Rows are points. The ring and each string are closed loops that go straight from each point to the next, and from the last back to the first. Before rounding, they use only three directions, however many columns there are. How many times does the string pass through the ring? Passing back the other way cancels.

Ring (8 x 4):
0.57; -0.35; -0.15; 0.38
0.32; -0.01; -0.20; 0.37
-0.25; 0.14; -0.30; 0.04
-0.62; -0.09; -0.41; -0.28
-0.65; -0.50; -0.40; -0.49
-0.31; -0.78; -0.23; -0.46
0.24; -0.85; -0.07; -0.16
0.52; -0.71; -0.07; 0.12
String (22 x 4):
0.05; -0.19; -0.27; 0.12
-0.02; -0.04; -0.61; 0.38
0.09; 0.31; -0.44; 0.50
0.23; 0.28; 0.01; 0.26
0.12; -0.08; -0.05; 0.06
0.03; -0.22; -0.29; 0.11
0.06; -0.20; -0.56; 0.34
0.48; 0.06; -0.36; 0.65
0.63; 0.02; 0.00; 0.48
0.38; -0.14; 0.12; 0.11
0.17; -0.40; -0.34; 0.17
0.52; -0.50; -0.42; 0.49
0.85; -0.53; -0.28; 0.63
0.96; -0.42; 0.05; 0.52
0.59; -0.61; -0.44; 0.51
0.18; -0.50; -0.41; 0.20
0.29; -0.30; -0.05; 0.10
0.59; -0.15; 0.18; 0.23
0.85; -0.09; -0.11; 0.70
0.66; -0.03; -0.31; 0.72
0.59; 0.19; 0.18; 0.38
0.24; -0.05; -0.04; 0.16
Times through: 2

Ring (8 x 9):
0.29; -0.60; 1.26; -0.85; 0.27; -0.19; -0.09; -0.08; -0.18
0.17; -0.33; 0.37; -0.75; -0.10; -0.36; 0.34; -0.28; -0.02
0.00; 0.01; -0.62; -0.31; -0.39; -0.20; 0.45; -0.38; 0.13
-0.07; 0.12; -0.89; 0.02; -0.38; 0.06; 0.24; -0.33; 0.14
-0.04; 0.00; -0.47; 0.26; -0.09; 0.45; -0.29; -0.13; 0.04
0.09; -0.28; 0.41; 0.13; 0.29; 0.59; -0.68; 0.06; -0.09
0.20; -0.50; 1.05; -0.12; 0.49; 0.53; -0.79; 0.13; -0.18
0.32; -0.70; 1.59; -0.66; 0.52; 0.12; -0.51; 0.08; -0.24
String (31 x 9):
0.05; -0.18; 0.14; -0.12; 0.01; 0.21; -0.21; -0.10; -0.08
-0.15; 0.02; 0.15; -0.01; -0.20; 0.16; -0.20; 0.01; -0.41
-0.09; -0.04; 0.17; 0.01; -0.11; 0.23; -0.27; 0.00; -0.32
0.18; -0.33; 0.18; -0.11; 0.21; 0.35; -0.34; -0.13; 0.13
0.21; -0.34; -0.02; 0.22; 0.37; 0.72; -0.65; -0.09; 0.29
0.10; -0.22; -0.09; 0.41; 0.31; 0.83; -0.77; 0.00; 0.14
0.06; -0.16; -0.24; 0.59; 0.30; 0.97; -0.88; 0.02; 0.15
0.08; -0.17; -0.30; 0.50; 0.27; 0.88; -0.76; -0.03; 0.20
-0.18; 0.12; -0.29; 0.46; -0.12; 0.58; -0.52; 0.04; -0.26
-0.15; 0.04; 0.05; 0.05; -0.20; 0.20; -0.22; -0.01; -0.37
0.05; -0.19; 0.22; -0.19; -0.01; 0.15; -0.17; -0.09; -0.13
-0.25; 0.21; -0.30; 0.16; -0.38; 0.17; -0.10; -0.04; -0.39
-0.22; 0.27; -0.86; 0.33; -0.42; 0.28; -0.03; -0.17; -0.11
-0.09; 0.02; -0.15; -0.06; -0.24; 0.09; -0.03; -0.12; -0.21
0.08; -0.16; -0.18; -0.13; -0.05; 0.17; -0.06; -0.21; 0.10
0.17; -0.18; -0.65; -0.06; -0.03; 0.24; 0.04; -0.37; 0.45
-0.04; 0.22; -1.75; 0.14; -0.52; 0.07; 0.51; -0.57; 0.55
-0.13; 0.29; -1.55; 0.03; -0.65; -0.10; 0.60; -0.51; 0.30
0.08; 0.06; -1.51; -0.08; -0.41; -0.03; 0.56; -0.61; 0.64
0.20; -0.21; -0.66; -0.22; -0.07; 0.09; 0.20; -0.43; 0.49
0.07; -0.17; 0.02; -0.26; -0.08; 0.04; 0.01; -0.19; -0.02
0.17; -0.22; -0.37; -0.25; -0.04; 0.08; 0.11; -0.34; 0.32
0.05; 0.04; -1.16; -0.13; -0.38; -0.05; 0.47; -0.51; 0.44
-0.12; 0.30; -1.65; 0.01; -0.68; -0.14; 0.68; -0.55; 0.35
0.07; 0.07; -1.50; 0.03; -0.37; 0.08; 0.44; -0.56; 0.62
0.17; -0.16; -0.81; -0.06; -0.07; 0.22; 0.11; -0.41; 0.51
0.04; -0.16; 0.10; -0.21; -0.07; 0.09; -0.07; -0.14; -0.10
-0.18; 0.17; -0.50; 0.06; -0.40; 0.08; 0.08; -0.16; -0.20
-0.26; 0.25; -0.46; 0.13; -0.46; 0.09; 0.03; -0.10; -0.36
-0.09; 0.01; -0.14; 0.00; -0.20; 0.17; -0.11; -0.10; -0.19
0.08; -0.17; -0.18; 0.02; 0.03; 0.34; -0.24; -0.16; 0.11
Times through: 1
